Rows are points. To make a cloud, some directions were put in groups of two or more. Within a group, all points are equally far from the middle, so they leave a hole (a ring in 2 directions, a hollow ball in 3). The other directions are filled evenly. Then the cloud was stretched, turned, moved and blurred a little. Count the holes, and give their numbers of directions, smallest first.

Cloud (20 x 3)
-.09 -.33 -.02
-.16 .57 -.54
-.05 -.29 .41
.23 -.44 .24
-.19 .84 .40
-.57 .80 -.12
-.35 -.10 .34
.16 .24 -.36
-.61 -.07 -.33
-.67 .47 .00
-.02 .07 -.31
.46 .54 -.05
-.22 .33 .37
.67 .05 -.19
-.67 .22 -.29
-.57 -.30 -.17
.57 -.60 -.65
.92 .01 .12
-.58 .33 -.19
-.19 .87 .29
Holes: 0

Cloud (32 x 4)
.33 .02 -.03 .39
-.61 -.72 .25 -.52
.79 -.25 .29 -.51
-.88 -.59 .10 -.42
.34 -.69 .24 .16
-.62 .08 .66 .10
.22 -.02 -.09 -.59
-.26 -.37 .42 -.37
-.13 -.16 .18 .13
.57 .13 .15 .29
-.53 -.14 .58 -.04
-.45 -.53 -.10 .25
.23 .47 -.48 -.10
.28 .19 .49 -.44
-.36 -.22 .10 -.85
-.46 -.69 .15 -.90
.02 -.04 -.45 -.44
.30 -.24 -.16 .37
-.66 -.11 -.14 -.58
-.32 -.09 -.05 -.82
-.73 -.37 -.03 .36
-.67 -.59 -.06 .16
-.67 -.18 -.18 -.55
.49 -.28 -.07 -.51
-.94 .35 .31 .13
.33 -.52 -.25 .13
-.68 -.86 .65 -.06
.29 .53 -.29 .25
.58 -.62 .34 -.39
.02 -.26 -.12 -.41
.02 -.24 .03 -.03
.29 -.31 -.40 -.31
Holes: 0

Cloud (52 x 6)
.46 -.18 .00 .55 -.57 .35
.09 -.10 -.33 .20 -.39 .23
.12 -.02 -.30 .75 -.10 .00
.78 .17 .29 .18 -.44 -.20
-.02 -.09 -.22 .27 -.60 .09
.81 -.49 .74 -.18 -.35 .11
.89 -.94 .23 -.26 -.50 -.04
-.26 -.14 .17 -.35 -.42 -.48
.30 .13 -.03 .36 -.35 -.08
.08 -.29 .33 .57 -.23 .10
.21 .01 -.40 .27 -.55 .27
-.20 -.33 .26 .51 -.10 -.17
.15 -.63 .51 .14 .07 -.21
-.14 -.42 .26 .17 -.10 .53
.36 -.12 .44 .77 -.18 -.01
.05 .00 .18 .90 -.44 .27
.14 .14 -.13 .08 -.19 .01
.08 -.40 -.20 .81 -.03 .16
.36 -.53 .30 .07 -.72 .24
-.46 -.24 .00 -.07 .14 .13
.26 .08 .02 .08 .14 .53
-.07 -.30 .13 .19 -.10 -.53
.16 -.38 -.15 -.42 .06 -.12
.23 -.07 .72 -.25 -.19 .08
.38 -.43 .63 .04 -.54 .12
-.16 -.54 .06 .62 .23 .23
-.01 -.12 .58 .28 -.42 .43
-.27 .08 -.25 .01 -.42 .41
.08 .06 -.49 .62 .19 -.24
-.39 -.14 .16 .67 -.01 -.09
.21 -.43 .31 .17 .38 -.05
.08 -.34 .17 .02 .56 -.17
.13 .06 .11 -.27 -.40 .11
-.39 .26 .08 .17 -.25 -.44
.47 -.05 .00 .03 -.12 .64
.32 -.54 .01 .14 .10 -.13
-.53 .16 .20 .53 .37 .15
.01 -.15 .50 -.03 -.16 -.12
.20 .24 .15 .91 -.19 .13
.32 -.58 .18 .57 .09 -.22
-.74 .07 -.06 .32 -.41 -.16
-.08 -.38 -.18 .40 -.24 .27
-.22 .23 -.03 -.12 -.46 -.08
-.62 -.20 .22 .84 -.07 -.03
-.07 -.30 .54 -.10 -.44 .78
.55 -.22 .29 -.03 -.06 .22
.28 -.30 .23 -.12 -.29 .19
.76 -.30 .08 -.35 -.25 .24
.10 .26 .18 .18 -.11 .60
-.03 -.17 .76 .08 -.55 .17
.17 -.33 -.66 -.24 .27 .48
-.48 .31 .08 .87 -.01 .07
Holes: 0

Cloud (83 x 8)
-.05 .11 -.24 -.45 -.39 -.11 .37 .11
.00 .30 .29 .15 -.48 .12 .12 .26
.00 -.43 .46 -.51 -.34 .14 .11 .05
-.06 .05 .12 .00 -.64 -.22 -.69 -.01
-.36 -.09 .10 -.26 .20 .16 .18 .56
-.04 .28 .56 -.28 -.25 .13 .23 .08
-.27 .34 .05 .00 .16 -.66 .03 -.01
-.15 .06 .12 -.56 -.34 .07 .02 .11
-.34 -.27 -.17 .42 -.06 -.10 .33 .04
.35 .42 .27 .11 -.45 -.03 .31 -.26
.07 .63 .24 -.20 -.24 .19 .03 .29
-.45 -.05 -.44 .08 .13 -.17 .45 .06
.31 -.15 .34 -.19 -.18 .35 -.05 -.39
.09 -.29 .20 -.42 -.12 .08 -.21 -.03
.09 .57 .07 -.10 .64 .02 -.32 .10
-.12 .56 -.21 -.03 .38 -.47 -.20 -.04
.11 -.09 .01 .47 -.10 -.08 .42 .06
.01 .40 -.18 -.06 .94 .21 .59 -.25
-.02 .10 .34 -.18 -.68 -.25 -.09 .23
-.27 .58 -.02 -.60 .15 -.28 .06 .08
-.47 .14 -.40 -.84 .29 -.13 -.01 -.07
.30 .67 .48 -.13 -.19 .17 -.06 -.03
.11 .16 .13 .10 -.82 -.47 -.46 .09
.24 -.13 .01 .03 .02 -.13 .03 -.24
-.53 .52 -.17 -.77 -.25 -.50 -.07 -.32
.06 -.26 -.25 -.26 .08 -.39 .17 .27
.51 .12 -.11 -.26 .19 .24 .57 -.20
.05 .15 -.59 -.09 .01 -.12 .64 -.21
-.35 .45 -.42 -.61 .23 .14 .30 -.13
.42 .49 .13 .02 .08 -.24 .18 -.30
-.09 -.08 -.13 -.09 .56 .09 .37 -.27
.04 .23 .53 .06 -.14 .18 .42 .21
-.28 .24 -.30 -.42 .09 -.11 .50 .32
-.04 -.01 -.27 -.33 -.01 .34 .73 .25
-.14 .38 -.15 -.22 .38 .30 .30 .12
-.54 .38 -.41 -.48 -.10 -.22 .38 -.18
-.38 .07 -.08 .05 .08 -.18 .47 -.31
-.35 .39 -.02 .15 -.08 -.21 .18 .15
.08 .09 -.11 .07 .40 .08 .94 .17
.03 -.13 .44 -.33 -.46 .20 .32 .00
.04 .23 .49 .12 -.11 .15 -.03 -.11
-.41 .46 .24 .02 -.01 -.49 -.25 -.21
.01 .28 -.10 -.11 .40 .52 .16 -.09
.18 .72 .17 -.16 -.13 -.29 .10 .10
.25 .14 .16 .02 -.35 -.18 .06 .20
-.52 -.21 -.05 -.28 -.04 .21 -.09 .36
.20 .04 .15 -.04 -.04 -.58 .44 -.19
-.14 .06 .08 .07 -.07 -.43 -.04 -.26
-.42 .05 -.08 -.12 -.44 -.01 .05 .33
.05 .24 -.22 -.28 .10 -.15 -.20 -.31
-.25 -.13 .00 .26 -.38 -.21 .20 -.03
.01 .00 -.03 -.40 -.38 -.14 -.45 -.01
.10 .38 -.08 -.67 .50 -.15 .47 -.01
.05 -.02 -.13 -.20 -.67 .20 -.04 -.24
.20 .18 .13 -.49 -.04 .03 -.32 -.53
.20 -.39 .46 -.30 -.20 .07 -.05 .01
-.24 .51 -.04 -.33 -.64 -.64 -.16 -.35
.21 -.14 .24 .05 -.31 .25 -.08 .11
-.31 .41 -.08 .13 .18 -.57 -.33 .01
-.02 -.33 .21 -.15 -.16 .52 .75 -.11
-.04 -.32 -.25 -.13 .00 -.40 .64 .05
-.19 -.15 -.40 -.08 .30 -.16 .25 -.15
-.31 .32 .18 .30 -.41 -.45 .34 .27
-.13 .12 .35 -.30 -.66 -.11 -.14 .17
.14 .06 -.11 -.03 .45 -.14 .59 -.17
-.03 .51 -.13 -.10 -.10 -.36 .09 -.27
.20 .68 .40 -.10 -.15 -.06 .03 -.09
.00 .02 -.31 -.24 .40 .52 .53 .15
.44 -.04 .34 -.52 -.38 .24 .13 -.32
.16 .44 -.35 -.15 .36 .02 .42 .10
.16 -.27 .34 .18 -.16 -.02 .42 .12
.02 .00 -.03 -.43 .24 .39 .20 -.22
.23 .01 .09 -.53 -.68 -.32 -.10 -.20
.33 -.29 .12 -.17 -.33 .49 .53 -.10
-.35 .09 .09 -.52 -.40 -.07 -.29 .42
-.33 -.09 -.21 .01 .05 .07 -.03 .41
.06 .17 .22 .23 .37 .31 .38 -.47
-.12 -.01 -.20 -.59 .35 .19 .40 .07
.10 -.04 .17 -.02 .21 .19 .38 .43
.28 -.02 -.10 .16 -.01 -.14 .64 .08
-.47 -.17 -.04 -.65 -.37 .32 -.01 .13
-.10 .07 .50 .22 -.03 .30 .19 -.11
.11 .38 -.21 -.06 -.12 -.45 .21 .25
Holes: 0

Cloud (107 x 9)
.17 -.41 -.67 -.28 .56 .22 -.23 .13 -.22
-.04 -.67 -.32 -.32 .23 -.04 .62 -.09 -.74
.09 .38 .32 .80 .14 .03 .32 .34 .05
.05 .33 .35 .06 -.54 -.35 -.26 -.19 -.15
.32 -.62 -.28 -.01 .18 .02 .03 .11 .58
.21 .71 -.24 .35 -.24 .05 .25 -.20 .08
-.25 -.04 -.04 .46 -.42 .75 -.30 .07 -.17
.00 -.71 -.26 .19 .27 .25 -.01 .42 -.47
.55 -.05 -.22 .30 .22 .62 .13 -.32 -.37
.56 -.32 -.58 -.50 .10 -.47 -.18 .09 -.30
-.12 .13 -.54 -.21 .42 -.52 .16 -.41 .17
-.27 .26 -.18 -.34 .28 -.03 .36 .09 -.48
-.06 .65 -.16 .16 -.01 -.20 .20 -.58 -.16
.10 .81 -.09 .33 .07 -.20 .40 -.54 .17
.11 -.53 -.25 -.09 .42 .04 .17 .14 .73
-.43 .21 .50 .36 -.04 .29 .21 .21 -.26
.03 .24 .60 .18 -.41 -.02 .19 -.04 -.07
.39 .37 -.02 -.34 -.16 .26 .69 -.27 -.18
.33 .09 .01 -.29 .80 -.11 .45 .12 -.22
-.14 -.19 -.51 -.65 -.43 .54 -.01 -.03 -.06
-.20 .16 .45 .57 .05 .01 .22 -.04 -.35
-.07 -.34 -.30 .76 .19 -.01 -.08 .22 -.31
.48 -.02 .03 -.88 .06 -.24 .05 -.01 -.30
.01 .31 .04 -.54 -.40 .47 .27 -.24 -.09
-.11 -.47 -.17 .29 -.02 .19 .65 .52 -.40
.32 .07 .46 .28 -.18 -.26 .56 .65 -.33
.10 .05 .40 .60 .08 -.32 .61 .04 -.56
.31 .51 .24 -.60 .09 .01 -.26 .09 -.03
.68 -.22 -.42 -.20 -.43 -.42 -.14 .23 -.25
.39 .35 -.17 .23 -.28 .22 -.22 .55 -.94
-.10 .00 -.39 .63 -.43 .00 .15 .23 -.49
-.11 .09 -.49 -.01 -.14 -.43 .29 -.28 -.64
-.02 -.02 -.78 .00 .21 .34 -.18 -.28 -.29
-.02 .81 -.17 .31 .10 .34 .25 .05 -.16
-.02 -.23 .41 .02 .35 -.10 .45 .48 -.14
.09 -.23 -.52 -.08 -.56 -.26 -.32 .20 .05
.48 .10 -.36 -.32 -.50 .42 -.13 -.11 -.67
.40 -.12 -.49 -.16 -.19 -.65 .13 -.43 -.26
.08 .15 .16 .07 .55 .40 .62 .22 -.16
.60 -.37 .15 -.61 -.06 .25 -.32 .11 -.54
-.23 -.07 -.22 -.25 .22 .54 .29 .47 -.24
.37 .65 -.03 .06 .03 -.31 .56 -.54 -.13
-.07 .35 -.41 -.26 .28 -.14 .24 -.75 .22
-.28 .03 -.30 -.28 .02 .48 .55 .29 -.43
.30 .07 -.43 -.57 -.39 -.15 -.19 .36 .05
-.07 .44 -.34 .00 .18 .04 .80 .04 -.35
-.07 .00 -.02 -.37 .22 .19 .18 -.61 .53
-.29 -.47 -.06 .27 -.19 .26 -.05 .20 -.79
.12 -.39 .35 -.01 .48 -.37 .15 .32 .04
.81 -.07 .02 .42 .06 -.36 .27 .52 .03
.15 .04 -.52 -.05 -.35 -.24 -.49 -.30 -.15
.45 -.02 .51 .00 .43 .12 .43 .23 .13
-.02 .42 -.40 -.32 -.54 -.01 -.05 -.11 .18
.40 -.34 -.34 -.48 .20 .25 .22 -.08 .48
.65 -.01 .19 -.21 .20 .22 .12 -.36 -.44
.53 .02 -.39 -.19 -.32 -.49 .24 -.44 -.54
-.08 -.09 -.28 -.14 .20 -.87 .46 .09 -.05
.09 -.59 -.12 -.09 .34 -.11 .51 .47 .26
.51 -.40 .16 -.24 -.47 .53 -.31 .31 -.46
-.48 -.35 -.02 -.17 .19 .09 .20 .32 .29
-.10 .45 .10 -.44 -.12 .32 .22 .61 -.64
.81 -.04 -.08 -.27 .36 .30 -.46 .06 -.29
-.03 .67 .02 .15 .24 -.01 .16 -.08 -.52
-.02 -.23 -.77 .10 -.24 -.32 .05 .21 -.10
-.15 .04 -.21 -.59 -.21 -.67 .09 .19 .01
.45 -.05 .28 .21 .46 .39 .06 -.04 -.60
-.39 -.13 -.10 -.13 -.12 -.69 .23 .27 -.24
-.41 -.48 .03 -.11 .15 -.23 .60 .06 -.22
-.75 .46 .09 .51 -.01 .00 -.18 .22 .20
-.43 .52 -.15 .34 -.03 -.13 -.27 -.15 -.39
.59 .21 .10 .31 .11 -.25 -.71 .26 -.22
.03 .02 .43 -.01 -.25 -.20 -.01 .80 -.08
-.33 .27 -.47 -.33 .06 -.10 -.46 -.49 .07
.66 -.04 -.16 -.46 -.04 .51 -.34 .26 -.12
.14 .61 -.22 -.19 .05 .08 .36 -.58 .28
.26 -.63 -.04 -.06 .04 .06 -.07 .73 .04
-.05 -.33 -.42 -.10 -.49 -.46 -.39 -.05 -.26
.80 -.19 -.14 .06 .45 .39 .22 .32 -.75
.26 -.45 .03 -.34 -.02 .49 -.54 .57 .14
.67 -.47 -.15 -.31 .24 .35 .10 .63 -.74
.55 .24 -.09 .36 .16 -.12 -.38 .44 -.64
.09 -.26 .16 .28 .11 -.41 -.21 .54 -.55
.44 -.28 .18 -.67 .46 -.10 .23 .17 -.26
.29 -.71 .29 -.30 .10 -.56 .32 .43 -.43
-.03 .17 -.11 -.05 .11 .37 .85 -.38 -.09
.06 -.56 -.46 .01 -.05 .41 -.10 -.24 .07
-.24 -.36 .21 -.48 -.40 -.47 .02 .25 .14
.60 -.16 .04 -.01 -.26 .52 .63 .13 -.56
.35 .10 .18 -.54 -.04 .26 -.23 -.36 -.26
-.11 -.29 -.09 .17 -.04 .06 -.55 .78 .24
.68 .32 -.27 .09 -.08 .45 .28 .01 -.54
.42 -.81 -.16 .09 .12 -.24 -.08 .63 -.26
-.06 -.73 -.33 .19 -.07 .14 .35 .12 -.71
.32 .04 -.15 -.61 .06 -.65 -.04 .00 -.06
.40 .18 -.52 .42 .53 .53 .40 -.07 -.32
.50 -.76 -.19 -.05 -.16 -.38 .18 .68 -.18
.18 .00 -.75 .17 .07 .02 .27 .04 -.73
.54 .52 -.02 .50 .05 .09 -.33 .47 .00
-.20 -.74 .12 -.78 -.17 -.05 -.28 .35 -.42
-.51 .81 -.25 .07 -.21 .05 -.28 -.41 .45
-.09 .22 .34 .67 .19 .41 .08 .44 .08
-.10 -.31 .20 .03 .17 -.20 .43 .63 .01
-.31 -.15 -.31 -.21 -.51 .81 .10 .15 -.58
-.25 -.58 -.04 -.24 -.33 -.39 .33 -.23 -.26
.57 -.13 .25 .25 .11 .47 -.15 .33 .18
-.29 -.49 -.37 .36 -.13 .23 .11 .31 -.16
.58 -.47 -.03 -.10 -.38 .39 .15 -.05 -.59
Holes: 3 (2, 2, 3)

Cloud (87 x 9)
.19 .33 .04 .12 -.24 .42 .47 .48 .20
-.31 .55 -.58 -.23 .60 .12 .06 .11 .22
-.03 -.04 .20 -.22 -.34 -.14 .67 .01 -.73
-.15 -.02 -.29 -.27 -.09 -.56 .22 .31 -.05
-.06 -.13 -.71 .05 -.18 -.30 -.70 .30 -.04
.35 .10 .16 -.26 -.47 .06 -.07 .63 -.35
.31 -.09 .11 .44 .48 -.66 .22 -.02 .02
.06 .09 .28 .01 -.09 -.23 .14 .05 -.44
.33 -.11 .08 -.22 -.39 -.08 .07 .40 -.90
.11 -.31 .65 .30 .12 .11 .45 .08 -.07
.02 .07 .22 .26 .48 -.41 .51 .10 -.58
.53 -.03 .15 .29 .17 -.15 -.19 .25 .59
.32 -.17 -.27 .10 -.23 -.24 .62 -.21 -.49
-.05 .02 .37 -.05 .79 -.34 .14 .07 -.33
-.20 .08 -.39 -.05 -.27 .09 .64 .52 -.41
-.30 -.05 -.47 -.37 .42 -.42 .49 -.14 -.71
.07 -.28 -.51 -.26 -.03 .33 .00 .27 .19
.58 .09 -.53 -.03 .10 -.05 .10 -.06 -.35
-.18 .08 -.20 -.42 -.32 -.57 -.40 .05 -.25
-.16 -.03 -.49 -.57 -.62 .01 .40 .39 -.30
-.04 -.10 .07 -.29 -.50 -.19 -.09 .48 .24
.02 .13 -.37 -.26 .09 .35 .64 -.46 .23
-.11 -.13 -.22 .14 .22 .09 -.31 .44 .07
.02 .31 -.34 -.50 .20 .03 .55 .18 -.39
-.12 .05 -.29 -.27 -.01 .14 .07 .33 .35
.16 -.12 -.02 .34 .61 -.17 .34 .02 -.52
.16 -.01 .29 .02 .72 -.31 .08 -.10 .18
.16 -.08 .29 -.41 -.02 -.32 -.20 .03 -.18
.19 -.09 .15 -.32 -.46 -.08 .28 -.11 -.45
-.05 .21 .10 -.10 .06 .15 .42 -.20 .08
.20 -.62 -.31 -.26 -.23 -.08 -.05 .33 -.49
-.51 -.05 -.53 -.23 .05 -.56 -.30 .42 -.52
-.48 -.19 -.32 -.15 .10 -.19 -.51 .12 .11
.20 -.06 -.25 -.15 .06 -.25 .06 -.13 -.77
-.19 -.02 -.90 -.26 -.15 .18 .23 .43 -.37
.33 .28 .24 .32 .21 -.49 .12 .28 .18
.34 .38 .22 .15 -.14 .31 .19 .22 .14
-.18 -.19 -.27 -.15 .21 -.11 .65 .26 -.18
-.23 -.25 .33 .00 .50 -.12 -.14 .14 -.36
-.22 .15 .35 .02 .42 -.05 -.28 .32 .44
-.51 .20 -.36 .05 .14 -.04 -.26 .47 -.09
.15 -.21 -.10 -.06 -.05 .37 .12 .27 .09
.41 -.15 .06 -.19 -.02 -.08 .05 -.09 -.21
-.08 -.30 .08 -.05 .15 .04 .10 .63 -.03
-.14 -.58 -.28 -.10 .37 -.04 -.21 .01 -.27
.34 .13 .41 .08 .04 .30 .15 -.09 .08
.02 -.03 .26 .37 -.04 .28 .28 -.06 -.05
-.06 -.22 -.14 .10 .24 .30 -.05 .13 -.39
.23 -.13 .27 .21 .34 -.34 .54 .50 -.07
.51 -.25 .05 .26 .17 -.03 .22 .05 .28
-.15 .38 -.17 -.17 .51 -.61 -.26 .12 -.23
.21 .33 .24 -.04 .38 .17 .48 .19 -.19
.03 -.18 -.24 .09 .20 -.05 -.52 .16 .15
-.60 -.12 -.28 -.22 .61 -.47 -.13 -.22 -.47
-.12 .40 -.02 .13 .57 .17 .56 .04 -.16
.48 -.12 .02 -.11 -.03 .30 -.02 .45 .07
-.09 .14 -.03 -.45 -.37 .06 .15 .41 .43
-.02 -.36 -.37 .09 .13 -.07 .24 .06 -.94
-.47 -.04 -.16 -.07 .26 -.21 .49 .40 -.08
.46 .09 -.08 .16 .05 -.55 -.20 .45 -.31
.22 .28 -.11 .09 -.06 .13 .06 .10 -.11
.09 -.20 -.12 -.40 -.40 -.04 .52 .39 -.64
.07 .28 .53 .30 .00 -.65 .29 .45 -.09
-.15 .10 .00 -.17 .23 .25 .74 -.22 -.19
.28 .15 -.09 .46 .18 -.40 .16 -.17 -.10
-.43 -.22 -.23 -.16 -.21 -.29 -.03 .33 -.04
-.21 -.04 -.05 .08 .61 -.68 .04 .18 -.44
.18 .23 -.05 -.06 .16 -.32 -.06 .11 .20
-.45 .29 -.10 .04 .04 .46 .54 .15 -.27
.03 .02 .06 -.08 .26 -.02 -.40 -.19 .23
-.27 .59 -.44 -.50 .32 .30 .28 .37 .36
.08 .18 -.22 -.56 .02 .36 -.15 .09 .39
.23 -.15 -.19 -.07 .05 -.10 .48 -.33 .13
-.45 -.01 -.25 -.47 -.20 -.02 .72 .46 -.33
.08 .18 .08 .05 .02 -.14 -.33 .59 .19
-.02 -.07 -.10 .06 -.03 -.21 .16 .51 .42
.02 .00 .57 .13 .86 -.59 -.04 .03 -.17
-.38 -.31 -.76 -.07 .23 -.26 .00 -.17 -.74
-.08 .16 -.21 -.15 -.07 -.02 .77 -.26 -.42
.17 -.04 .17 .28 .06 -.01 -.76 .07 .26
.16 .04 .04 .22 .04 -.22 -.21 -.04 .17
-.13 .56 -.28 .08 .62 -.14 -.42 -.23 .21
.03 .04 -.54 -.24 .21 -.40 -.32 -.18 .07
.45 -.07 .25 -.16 -.13 .12 .41 .08 -.10
-.84 .08 -.43 .18 .39 .12 .23 .03 -.17
-.26 .18 -.41 .07 .66 -.05 -.03 -.20 .14
.19 .00 -.08 .27 .70 -.29 .30 -.06 .03
Holes: 0
